Each wall is flat, endless, passes through zero and stands at right angles to its row. A trip goes straight from one point to another. List the walls that it crosses, first one first.

Walls:
(1): [ 21 -24  -3]
(2): [-32  19  32]
(3): [-18   9   6]
(4): [-42  40  17]
(5): [12 46 -5]
(6): [-22 -41  33]
(7): [ 35 -25  28]
(8): [  3  -4 -28]
(9): [-9 22  6]
(10): [  4 -22  22]
Trips:
[-50 -26  -3] to [ 5 23 60] => 8, 9, 7, 5
[  0 -27  -3] to [-25 -14 -22] => 7, 3, 10, 1, 4
[12 15 -9] to [-14  33 -35] => 4, 3

Walls:
(1): [-10   3   4  32  10  20  -4  -4]
(2): [  2  11 -14  12  59  41  39   9]
(3): [ -8   8   7   1 -25  14 -25  29]
(4): [-26  29  23   7  -1  18  29 -42]
(5): [  0 -46  -2  30 -11  -2  13  20]
Trips:
[-20  23 -50  21   1 -18   1  18] to [-56   0  13  14 -17 -14  -5   9] => 2, 4
[  4 -20 -22   9   0 -29  -4   0] to [  8 -32 -15  27 -19  -2   7  -6] => 1
[ 20  30 -26 -23 -32 -31 -15  -7] to [ 14  -4  41 -41   1  23   7   9] => 4, 2
[-22  32   8  18   8 -24   7  28] to [ 34 -18 -32   8 -18  11  19 -41] => 3, 5, 1
[ -3  17   4  14 -42  -2  29 -34] to [-15 -35   1  16  40  29  -3 -41] => 5, 2
[-19  -2  -1  11  -6 -20 -14  13] to [-13   6 -60  -4  14 -23   1 -16] => 1, 3, 5, 2

Walls:
(1): [ -6 -26  34   1  25  -3   8  19  -2 -21  11]
(2): [-29  -1   2 -13  -3   5  -6  -7   2  11   5]
(3): [-23  47  26   3 -22 -20 -31  27 -16 -17  -2]
(4): [-16 -42  -8  -2  34 -10   1   4   7 -21 -18]
(5): [  7   7  14   8  21  13   4  26 -21  29  -1]
(6): [ 16 -23   3 -10   8   2 -32 -23  27  46  20]
(7): [  7  17  -3  12  50  -8  20 -30  -9   6   2]
(8): [ -7  -7 -25   4  -6  -6   3  -3  -4  36   9]
(9): [ 15 -24 -14  27 -37 -14 -13 -21   0   3 -10]
Trips:
[  1 -52  -1   8  -8   6   2 -24  30 -16  15] to [-17 -14 -28  -6  40 -14  -5  19  -5 -40  12] => 2, 7, 6, 9
[ -3  24 -10  -6 -23   1  20   7 -25 -43  -9] to [ 22   2  15  28  -1  -7  60  -9 -39  16 -21] => 7, 9, 5, 3, 1, 8
[  9 -31 -43  30  -4 -20  12 -19 -25 -19   8] to [  9 -18 -23  -2  -5  29  26   5   2  17 -11] => 5, 7, 6
[  3   0  26 -27 -16  -3  11   8 -36 -39  28] to [ 27  31  28 -19  15  -3  34 -32 -53 -19  -7] => 7, 5

Walls:
(1): [  3  -9 -10 -22  14  -7 -31  19  17  -7 -13   7  28   5  -4 -12  -4   0]
(2): [  6  -1  11  36   0  22 -16   2  10   2  17  -2  10  -6  22  26  -9 -33]
(3): [ -4   3   5  11  -6  -4   3 -12  -4  -8 -31  10  31  -2 -28 -10  16 -30]
(4): [ -4 -19  -6 -13  11   1  16  -2   7   8 -11   1   1   2   2  10   4 -13]
(5): [  2   5  10  30  18 -12  13  -4  30  -4  -3  10   5 -24  -8  -9   0  -6]
(6): [ 12   2  -1 -13 -16  -6   6 -10 -21 -24 -60   9 -12  -1  32  -9   6   2]
(7): [  3  15 -19  20 -14   6 -13 -11  13 -18  -1 -20   1 -27 -21  29  -2  -1]
(8): [  0  30 -10 -11  -8  -1  -4 -13   8   2  -5  -1  31  -3 -14  -4  40  -8]
(9): [  4 -13  -2  12   2 -10  -4  -7 -25   9  11   1   2   6  -6  -9 -10   2]
Trips:
[ -4  -7   5 -32  -9 -19   3   2   2  14 -25  -6 -10 -17 -10 -24  28   1] to [-12   0  20   3 -20  10 -18 -30   1   3  -6 -10  -1   1 -26  -6   0 -16] => 7, 1, 4, 9, 6, 2
[ 17   7   1   1   0  -1  -9  -1   5  16  18  17  48   5 -33 -30 -10  -6] to [  0   7  -5  -3  -5  -9  19 -24 -13  11  -1  25  -7 -30   2   3   9  -3] => 1, 4, 6, 7
[  1  21  -1  16  11  12 -20 -12   5  30   4  13  13 -23 -10  27  12   0] to [-11  12  19  11  11  11   4  -8   7  19   9 -18 -17   5 -21 -10 -25 -14] => 9, 8, 3

Walls:
(1): [ 11 -13  -6  15 -16 -20 -16 -23  -6 -16   5  12  -3  -8 -14 -10  -4  28
  -9  12 -23  29  -4  44  -8   5  -1  -1  -9 -14 -21  18]
(2): [ 14 -33   9 -31 -27   7  17  17  -7 -21   1  26  -3   7 -26  -5 -16  39
 -17   9  13  -3  19  -3   9 -11  33   2 -17   3  -3 -26]
(3): [-11  -9  19 -18  -5  -2  -2   5   7 -14   8  11 -16 -24 -27 -44 -38 -14
   7   8   5  26   0 -18 -15  12   0 -32 -28   8  33 -11]
(4): [ 25 -34 -18 -13  19  -7  16 -23  -7   8   3 -15 -19  -9  20  -3  -9 -12
   3  59 -17  21  23  -6   8 -12  23 -16   4  24  10 -48]
(5): [-31 -28  -1  -2 -39 -46   4 -16  29  13 -45 -16  -2  15  -4 -11  31  17
 -14  -2 -23  -5 -11 -14 -13 -21 -25 -21   0 -41  37 -11]
(6): [-13  37  20  -7 -19  -1  26  22   6  -1  -4  -8   8  -3  29 -11  24  28
   7 -13  23 -22  18  34  37 -19  -3  -1   5  -2  41 -15]
(7): [ 21  32  24   0 -15   3 -27  45  -7  -8  15 -40 -14 -15   6  11 -11 -12
 -10   0 -13  -9   3   8 -11  15 -19 -18   0  -1  11   1]
(8): [  3 -17  17 -21  -5  35   3  45  -1   4  37  21   3 -38  20 -37   4 -15
 -33  -3   5  19  23  25   3  11  45 -13  47   4  30  24]
(9): [ 17 -33  34 -31 -13  25 -21 -14  11  -5  -4 -28  -3  -8  14 -16   6 -13
 -31  10  -9 -14 -22  -8   8 -12  14 -27  16 -26  -6   5]
(10): [ -5  -8 -37 -18  27 -21  22 -28 -23  -1 -35 -11  23 -15  23 -24 -15  25
 -26  12 -18 -38 -45  56  33 -33 -22  -8  -5   4   8 -10]
(11): [ 13 -20  16  -4 -10  18  25  -4 -27 -17  33  35  16  17 -34  18 -15 -11
 -22   1 -57   5  15  28 -34 -16  28  -4  -3  14 -15  -4]
(12): [ -4 -12 -10   5 -12  19   9  27  19 -58  -2  11 -29 -29   5  12  57  -9
  18 -18  23 -28  14  -1 -15   6  -1   7  -9 -20 -11  27]
Trips:
[-12 -22 -58 -16  24 -15  -3  14  15  -9   8 -26 -29 -10  -4 -26 -29   3
  14  35   4  11 -15  21  21  -2   0   1  -5  -8   3 -31] to [-20   2  22  16  -9 -16 -22  25   9  13   2   8 -22  28 -10  43 -13   2
   7 -18 -16   1  21 -13  26  19 -31  17  -7  17  24  -5] => 7, 1, 6, 10, 2, 4, 3
[ 15  -1  13  17   7  12  -4 -11 -20  29   5   2  -5  -7 -28  26   6 -19
 -24  24   1 -18  18  -9  34 -44 -14  18  18  15  35   5] to [-10  -5 -10  23  -7 -24  -5 -17  16   1   7 -60 -13  19  -9  38   9 -39
 -13  10  -6 -23  10 -23  41 -17   1   4  11  -8  -1  14] => 8, 5, 11, 10, 6, 12

Walls:
(1): [-23 -22 -23  11  12 -26  -7 -24  10 -11   4  -3   5  14  -6  18   6  -9
  11   7  12  23   4 -16   9  12  -3  18  23 -46  13 -18  20 -10  36  -6
   9   8   0  -8  11  20 -28   3  16   4 -17  19]
(2): [ -3 -20  -5  13  -9  22  -6 -20 -10   8   0  12   7  -1 -11  -2  30  25
  33   1  -1   0  -8  -7 -12  -7   4  -1  22  22   2   0  17   9   2   7
 -27 -12   0  32  -9 -15 -15 -12   3  25  -8  12]
(3): [  3   7 -13  -7  -6  -7   1 -15  11  -1  -5  -6  20   2 -34  22   5  -3
 -28  11  -4 -22  -7   6 -19  -2 -10   1 -20   4  -6 -13   3   0  -8  28
 -10  10  -3  -4  -5  10 -12  11   0 -12 -30 -22]
(4): [-14   6   5  13  -7   5  -4  -1  -8   4  13  -9  -4  14   7 -12  13  -2
  13  -2   9   7  -6 -39   6   8   9   9  -9   8   4 -14   4 -22 -13   1
  -1 -10  13  11  12  18 -17  -2 -25  -9 -26 -15]
(5): [ 15  22  -4  19  11   1 -14 -32  18  11  -3  13  17  -1  21 -18  -9   2
   9  12  22   1  15   6  16  18   3  18 -22  14   1 -14 -24   6 -11   9
  16  -4  -9 -10   6   6   4   4  16   9   0  20]
(6): [ -2  -3  40  -4 -10   2 -22  34   5   2   8 -30 -30 -12  40 -11  -1  -1
 -13  17 -16  15   7 -26 -33  35   9   6  14  24   5  17  31  -9  14 -18
  -3  12 -17   1  32  10  -7  13  16  -8  18  -8]
(7): [-15 -18  -4  -7  -7  -6  -3 -10  20   2 -10 -12  -4  -8  16  -3  -4   3
   7 -10 -33  26  20   8 -18  37   4  -7  19   3   5  -6  -5  -7 -14  21
 -35 -17  -8 -16 -19  -7  -9  -4   2  -4  -6 -11]
Trips:
[ 44  -7 -10  -7 -26  10 -19  -6   0  -4 -17 -14  -3  -1 -22 -11   9 -22
   3  -2   6  -2   3  15  32  18  -4  11  18  30  12   4   1  11  23  13
  10  -1  10  -5  23   2  28 -15 -19   7   9 -16] to [ -5  -4  30 -25  10  12   7  27 -14   0   2 -15 -21   6  20  14 -22 -17
  13 -26 -12 -12 -16 -17 -10 -10  -4 -13  -4  -5 -20  10  -3  16  14   2
  -9  18  12  -7   6  18   0   2   4  15   7  -7] => 6, 2, 5
[ 22 -11  -1  -9  34   1 -20 -19 -34  11 -10 -22   2  -1  -8 -13   9 -35
  12 -13  -1 -14   4  16  11 -14  25  -1 -23 -15 -16   3 -14 -19  -3  18
  17  23 -12 -41   9  24  19   4   9   6 -18  20] to [  7  36 -17  -2 -13 -17 -24  14 -12  -6  -2   6   7 -20 -16  -4 -13 -10
  16 -12 -30   9   2  17  18 -12   2 -11 -31 -17  -2  -1 -21  -8 -35   4
 -18   5 -11  27  11 -12   1 -29 -12  20  -6  10] => 1, 7
[  5  -7  -4  -1 -10 -11 -14  -3  20 -22 -11   0  -5  -8   1  16  21  23
  18  -1  -8   0 -19  -2   6  -8  -6  10  13  32   9 -35  -2  -9   0 -13
  32  -6  19  -7 -27  -1 -11   3  23 -12  -8 -17] to [ 35 -11  17 -23 -23   5   0  25  14 -17   4  24   2  16   2  14  36   1
  16  23  15  11  23   5  19  -7  -3  -3  22 -12 -11  17  16 -11  29  17
  14  -6   2  12   7   8   6  25  22  -7 -15  -8] => 5, 7, 6, 4, 3
[ 21 -35 -19  -2  -7  24   3  24  12  12  -1 -11  15   5  -2   5   5  11
  12 -11 -14 -16 -11   9   0  -5  13  19  -3  12  10  36   7  20 -10 -12
  26 -12 -10   8  -5  -4 -16   0  12   9 -20  12] to [ 20  19  10   7  -2   9 -16   5  -7 -23   1  37  33  -9  -3  15 -19   7
 -14   0 -15   5  -1  13   5  -5 -12   7  17  35 -23 -12   8  -8 -10  14
  22  14   7 -20 -26 -10   7  19 -23  18 -19  24] => 3, 5
[-19  21  20  13  22   9  -2  10  30  10   8  19  -6   1   3  -9  19  10
   0  13 -11  50   5  -7   2 -18  -5 -14  25 -34 -35 -14 -15  -5  -6   1
 -10  -5  -3 -37 -13 -27   1  -1   4   0 -28   3] to [ -1  -1   2 -23 -37  20  -1  -2  13  -7  19 -14   4  -5  -9  -9  -1  18
  28   7 -11  12  -3  -1   3 -24  15   3   3  -4 -32 -19   8   9 -14 -16
  -1  23 -16 -26 -14 -16   2   3   7  14   1  13] => 4, 2, 5, 1

Walls:
(1): [ -1 -20  24  -7  -4 -13  17   0  -3   8   4  18  -5   0  -1 -10  26   3
  22  20 -16 -30  22   5   2  -4 -33 -21 -37  18   7  -4  -6  -8  26   4
 -10   5   6  -6 -21  15   2  15 -13  37  -4  -3]
(2): [-10  -4  -9  30  -7   3  32  37 -18  34  22 -20 -21  12 -20  -9   9   0
   6   3  10 -35 -16  10   8  -3 -14 -15   6  26  13  -4  28  10 -35  11
  -5  -8  17  -8   5   4  -3  33   5 -29  21 -25]
(3): [  3  -7   6  -6 -24  11  34  24  12  11  30   5  -5   1 -12 -12  -7  11
 -49   4  -8   3  -2  25 -16 -24 -14  17  17  31  29   2   1 -15 -36  19
 -21  -3 -17  46  25 -19  -2 -12   0 -13  26  -3]
(4): [ 11  16   9 -44   4 -19 -11  20  -1 -12  14 -10 -20  -2 -15  -3  -8   4
  -8 -13  -4  -8 -32   4  16  54 -11   8  22 -35  26  32   3 -37  14  20
  -9  10   2  20  24   3  14 -20  21  12  10  34]
(5): [-20  21  13 -14   7  -9   9 -12  11 -25   5   1  14 -10  20 -26  -9 -12
  13 -23   5  -2   0  21  -8 -13  -2   5   2 -14  13 -12 -11 -13   1  18
   0  -8 -30  -8  -7   6 -38 -37 -14   3  34   7]
(6): [ 10  -9  11   5  12 -12  17   3   4   4  -5 -41   4 -11 -13 -10 -20  -6
   0   5  19   3   9 -18  32  18  22   1  -5 -18  -9  -3 -13  -4  -8   8
   7 -12   7   7 -19  30  43  15  15 -24 -37  40]
(7): [  2  26  -8   3  -9  11  -8 -13   6   5 -21  25 -14 -32   1 -44  16   3
   1  10  26 -26  -5  -1 -13  25  -7   8  30   3   3 -32 -28  -7  15  22
   0  19  -9 -12   1  36  15   6 -22   3 -19   9]
(8): [ 14  -1  17 -25   8   9  23  10  -8 -17  10   3  13 -10   2   0  -9   0
   4  17 -14   8   8   1   9  -1   8 -16   9  -9  11 -11   0  12  -5  29
 -24  15  -8   9  16 -15  -3  17   5   6  -5  -3]
(9): [-42 -14  -3  21  27  14  17  -8   9  27   8  14   6 -29  -4  18  -4  13
  17 -21 -23 -14   1  23   9  10   9 -13   8 -20  -5 -17 -14   2  -8  26
   2  10  12  -7 -23  -3   4   6 -20  10  26  12]
(10): [ 16 -13 -29  20   9  -5   7 -12   6 -25  -8  -7 -17  13  17 -13 -28  -7
 -36  10  20  -4 -28 -11  30  -9 -22   9  -4   4   2  18 -42  -2  14  11
  14 -21   3 -23  24   8  12  29   2 -23  37   0]
(11): [ 18 -40   6   4  23 -39  12  -8  31  25  22  38 -12   2  22  -5 -16   2
  26  14   4 -22  14   3  22  -2 -19  29   4  16   1  -2  -8 -29   4   5
  10 -42  -3 -15  14 -29  -4   2  25  17 -10 -10]
Trips:
[  9  14   9 -24  19 -30  12 -18   9 -21  -1  34 -32   8 -26  27 -18   0
 -26 -11  11  18 -24 -11  13 -32  23 -15 -17   4  32  13  23  53  11  14
  14 -36  17 -41   8  -3 -18  13 -18  29 -36  -4] to [ 21 -22 -18  -9  10 -17  14  16  12  24 -35  -9   8  27  21 -17  44  17
  17   1  20 -12  -4   3  13  -4   7  21  33  31 -12 -13  -8  -2  11 -18
  -6 -14  23 -10   4  19  -5  17 -11  -7  31 -14] => 2, 8, 7
[ 11 -10  -6   0  23  23 -11 -12 -21   3  30 -12  13 -34   6  15  16   0
  -3  -8   5  26  -8 -11  13   7  -9  -3  30  -2  10   7 -31 -18 -16  -8
  -5  16   0 -15  12  28 -42  41 -12   8  28  -9] to [  5  -9  29   0  15 -24   7 -19  -9  15  25  10  19 -24  -7  11  36  14
  -3 -25  -5 -20  11  -5   6  -3   4  15  13   4  -6   3 -22  27  -6  45
  32  -8  33 -16   1  -4   8 -20   3  -9   4   3] => 11, 1, 6, 4, 10

Walls:
(1): [  4  15   0 -20  20  -7   2  16  -6 -25 -11   8 -17  -7 -25  22 -14  11
  -2 -27  11 -32  15  13   6   7  18   5 -19  23  11   1  31  13  22  22
 -11  17 -12 -25  10  -6 -11 -20 -13  -5  22 -12]
(2): [  4  16 -13  14  -8   2 -27  -8 -27 -16 -32 -10 -17   2   8  13  -8  -1
   7  -7  19 -25   2 -12   7   0 -25   1 -17   0 -11  10  20 -37   1   6
  -6  -8 -30   7   4  13  -1  -6  19   5  20  37]
(3): [  0   0   5  17  -4 -11  33  -9   8  26  26  -8 -40  17  22  11   7   1
 -41   4  15  -7  17   7  -4  21 -21  23  22 -15   9 -17  19 -19  -9  30
 -25  11 -21  16  12   9   2 -14  -6  10  -7  26]
(4): [ 27   6  -8 -10  31 -10  16 -11   2  21 -19 -11 -10   5 -18  20   2 -32
  14   8  -7   1 -40 -24 -21   2  -6 -16 -11  11  39  17 -17 -10   1   7
   6 -14  -7  28  19 -19  -3 -16  48 -18 -36 -30]
(5): [ 12  19   9   4  19 -28  -4  -5  -2 -26  22  -8  -2  12  15 -48  13 -14
  15  15 -16 -39  -4 -39 -15  -1 -16 -21  22 -10  20  -6  -3  -5 -33 -10
 -13  -3 -22  12 -36  10  -3   3 -33  19 -18 -23]
(6): [  8 -21  -3  -1  18  -3  11  -7  -1  29 -10  -1  39  17   1  30 -20  -7
 -20  -8  18  26 -34   8  17  25  17 -16   4 -26  -3   8 -14  11  -5  27
  -5 -14 -32 -31 -30  13  -4  27  -3 -14  15 -22]
Trips:
[ -2  14  -8   8  23   5 -13  39   9 -14  21   5  -2 -21  11 -25  35  14
 -19 -30   4 -28  26  19   9   0 -41  10  11  -3 -15  -3   8   8 -15  -7
   7 -27 -35 -24   1  -7  24  10  -7  16  27 -25] to [  2  15  37  -9  29   5 -17 -18  19  14  37  10  -4 -13 -10  10   3  -5
  15   3 -28  19   6 -24   5  22 -15  22   7  11  29  29  19 -19  37  17
  -4 -22  11  15   2  -7   0 -37  14 -13  18 -20] => 2, 4, 5
[-36   1 -40 -36 -22  -5  10  18 -37  23 -17 -47 -21 -15  -9 -12  35   2
   6 -12  -5   9 -11   2  13 -25  27 -39 -48   1  -5  -6  -3   2   7 -24
 -15  16 -15  16 -13  30  -6  11  -2  17  16  15] to [ -1 -12   4  -6 -26  -8 -42   1   3  -4 -16   5   2  26   3 -37 -26   3
  22 -27  20  -6  33  -6  -9  -6 -14   3  -9  14  11  -2  -6  -1  15 -13
  13 -10  21 -57 -16  -9  -8   2  -7 -10  27 -25] => 5
[  8   5  -2 -16 -25 -10  13 -23  23   2  13  23  10  21  21 -28  -3  27
  -4  -7  20  10 -52  -4  35  15  -3  -7 -12 -14  29   2 -16  -9  -4 -23
   0  -6 -18 -17  39   0 -12  23   0  -8 -15  10] to [  3 -46   6   6   7   4 -31   4 -39  -2  13 -32  -7  11   0  16  -2   7
 -15  -1  36   9 -42  22  11  19   3  15   5 -19   7   3   2  -8  32   0
 -15 -24 -41   2 -22  -6  15  -6 -33  -3 -11  31] => 5, 2, 4
[ 24   1 -18 -23  15  21 -37   8  12  10 -31 -25   5   1  -3  -3  -6 -15
 -27 -16  -5 -10  -5 -23  -3 -24  15  23 -22  -8 -21   9   7 -17 -13 -13
  15   0  16 -13   3  -1 -14  -6  -9 -12   4 -14] to [ 43 -20  -9  25  11  10 -34 -40 -20 -37  57 -27  -5  -4  20   3 -43  25
  -5   7 -12 -34 -12  15   0  29   6  -1  11  30 -12  26  15   1   7 -37
  14 -26   8  -9 -30  -6 -42   7 -59  15   3  36] => 4, 5, 6
[ 21  37   4 -10  -7  13  11  18  37  16 -14  -4  19 -11 -28 -39   5   7
 -16   2   6 -16 -23   8  -1 -17   7  53  27  36  -2 -11  21  33  15 -23
   0  28   1   0   4 -16  27   7  19  22  14 -11] to [  7   8 -20  14  35 -12   0   5   8 -32  27   2   3 -29  24  27  29  -5
  -1   1 -16  24  29  42  -5   0  18  16  -2 -16  -6  20 -19  23  -7  41
  27 -16 -11 -10   5   3 -49  25 -19  13 -18 -18] => 6
